Every row gives one point. Two turns around zero, p and q, are shown by what they do to some points. Write where each new point lands after one turn and then the other. Backwards means that the second turn is done in reverse. Each puzzle has new turns, and all numbers are rounded.

Turn p:
0.036, -0.144 -> 0.146, 0.025
0.069, 0.302 -> -0.296, 0.091
-0.105, -0.158 -> 0.150, -0.116
Turn q:
-0.017, 0.297 -> -0.130, -0.268
-0.113, -0.013 -> 0.105, -0.044
0.182, 0.156 -> -0.235, -0.048
-0.013, -0.223 -> 0.120, 0.189
-0.038, -0.218 -> 0.139, 0.172
Where do these land?
p, then q backwards: -0.178, 0.191 -> 0.098, 0.242
q, then p: 0.024, 0.184 -> 0.141, -0.121
p, then q: 0.179, -0.181 -> -0.250, -0.050
q, then p: -0.025, -0.194 -> -0.148, 0.127

Turn p:
-0.075, -0.217 -> 0.175, -0.149
-0.060, 0.158 -> -0.169, 0.001
0.304, 0.004 -> 0.107, 0.285
-0.170, 0.055 -> -0.113, -0.138
Turn q:
-0.004, 0.172 -> -0.093, 0.145
0.169, -0.251 -> 0.275, -0.126
-0.165, 0.079 -> -0.182, -0.019
Where do these land?
q, then p: 0.271, -0.148 -> 0.098, 0.293
q, then p: -0.137, -0.003 -> 0.027, -0.134
p, then q: -0.134, 0.150 -> -0.124, -0.158

Turn p:
-0.126, -0.140, 0.091 -> 0.186, -0.038, -0.088
-0.023, -0.239, 0.005 -> 0.123, -0.192, -0.076
0.203, -0.094, -0.038 -> -0.147, -0.162, -0.060
0.135, 0.239, -0.210 -> -0.255, 0.068, 0.224
-0.189, 0.234, 0.152 -> 0.092, 0.324, 0.000
Turn q:
0.057, -0.115, 0.063 -> 0.069, 0.049, 0.115
0.079, -0.251, -0.040 -> -0.018, 0.036, 0.263
-0.106, 0.114, -0.288 -> -0.277, -0.146, -0.096
0.203, 0.323, 0.180 -> 0.305, -0.180, -0.229
-0.006, 0.083, 0.053 -> 0.050, -0.003, -0.085
-0.227, -0.154, 0.032 -> -0.129, 0.242, 0.032
Where do these land?
q, then p: 0.091, 0.032, 0.169 -> -0.184, -0.053, -0.036
q, then p: 0.176, -0.277, -0.158 -> 0.142, 0.095, -0.322
p, then q: -0.077, 0.290, 0.067 -> 0.060, -0.070, -0.293
p, then q: -0.189, -0.045, -0.078 -> 0.193, -0.050, 0.064

Turn p:
-0.003, 0.163, 0.252, 0.147 -> 0.136, 0.020, 0.228, 0.201
-0.240, 0.020, -0.136, 0.123 -> -0.196, -0.171, -0.051, 0.146
0.189, 0.082, -0.050, 0.094 -> 0.203, -0.015, -0.100, 0.047
0.158, -0.361, -0.049, -0.103 -> 0.033, -0.070, -0.041, -0.401
-0.105, 0.096, -0.016, -0.261 -> -0.178, 0.236, -0.036, 0.007
Turn q:
-0.073, 0.135, -0.067, 0.098 -> -0.086, 0.070, 0.060, -0.148
0.145, -0.177, 0.145, -0.288 -> 0.102, -0.069, -0.075, 0.368
-0.256, 0.006, -0.239, -0.314 -> 0.199, 0.385, 0.156, 0.096
0.004, 0.133, 0.122, 0.042 -> -0.153, -0.065, 0.082, 0.000
0.202, 0.040, -0.104, -0.023 -> -0.088, 0.068, -0.201, 0.034
0.033, -0.263, 0.076, 0.255 -> 0.162, -0.285, -0.105, -0.150
-0.055, 0.126, 0.067, 0.230 -> -0.137, -0.104, 0.082, -0.200
Where do these land?
q, then p: 0.123, 0.003, -0.037, 0.463 -> -0.311, 0.141, -0.150, -0.303
p, then q backwards: -0.096, 0.005, -0.114, -0.217 -> 0.127, 0.191, -0.126, 0.025
q, then p: -0.103, -0.192, 0.090, 0.109 -> 0.113, 0.019, 0.027, -0.232
q, then p: 0.197, 0.030, 0.003, -0.140 -> -0.037, -0.178, -0.091, 0.134
q, then p backwards: -0.120, 0.154, 0.058, -0.216 -> -0.140, 0.154, 0.206, -0.049

Turn p:
-0.019, -0.094, -0.232, 0.188 -> 0.160, 0.257, -0.081, 0.016
-0.104, 0.170, -0.331, -0.289 -> 0.046, 0.133, 0.347, -0.304
0.139, 0.015, 0.125, 0.145 -> -0.132, -0.001, -0.172, 0.096
-0.016, -0.237, 0.035, -0.026 -> 0.121, -0.035, 0.050, 0.200
0.085, -0.074, 0.112, 0.038 -> -0.056, -0.044, -0.057, 0.135
-0.085, 0.220, 0.292, -0.056 -> -0.140, -0.310, -0.087, -0.144
Turn q:
0.001, 0.051, 0.149, 0.093 -> 0.031, 0.136, 0.001, 0.118
0.328, -0.177, 0.156, -0.124 -> -0.014, 0.229, 0.265, -0.236
-0.086, 0.161, -0.136, -0.162 -> 0.158, -0.229, -0.020, -0.009
-0.059, -0.107, -0.003, -0.154 -> 0.051, -0.009, -0.076, -0.174
-0.185, 0.072, -0.166, 0.346 -> -0.226, -0.127, -0.172, 0.300
Where do these land?
p, then q: -0.125, 0.167, 0.265, 0.101 -> -0.150, -0.138, -0.097, -0.270
p, then q: -0.042, 0.027, 0.080, 0.089 -> -0.075, -0.085, 0.000, -0.063
p, then q: 0.465, -0.048, 0.027, -0.049 -> 0.013, 0.004, -0.322, 0.343
p, then q: -0.185, -0.045, -0.173, 0.151 -> 0.046, -0.097, 0.277, -0.020
p, then q backwards: -0.174, -0.178, -0.031, -0.161 -> 0.109, 0.240, 0.008, -0.139
p, then q: -0.204, 0.055, -0.029, 0.071 -> 0.013, -0.061, 0.149, -0.156
p, then q: 0.264, 0.022, -0.138, -0.201 -> 0.202, 0.137, -0.174, 0.199
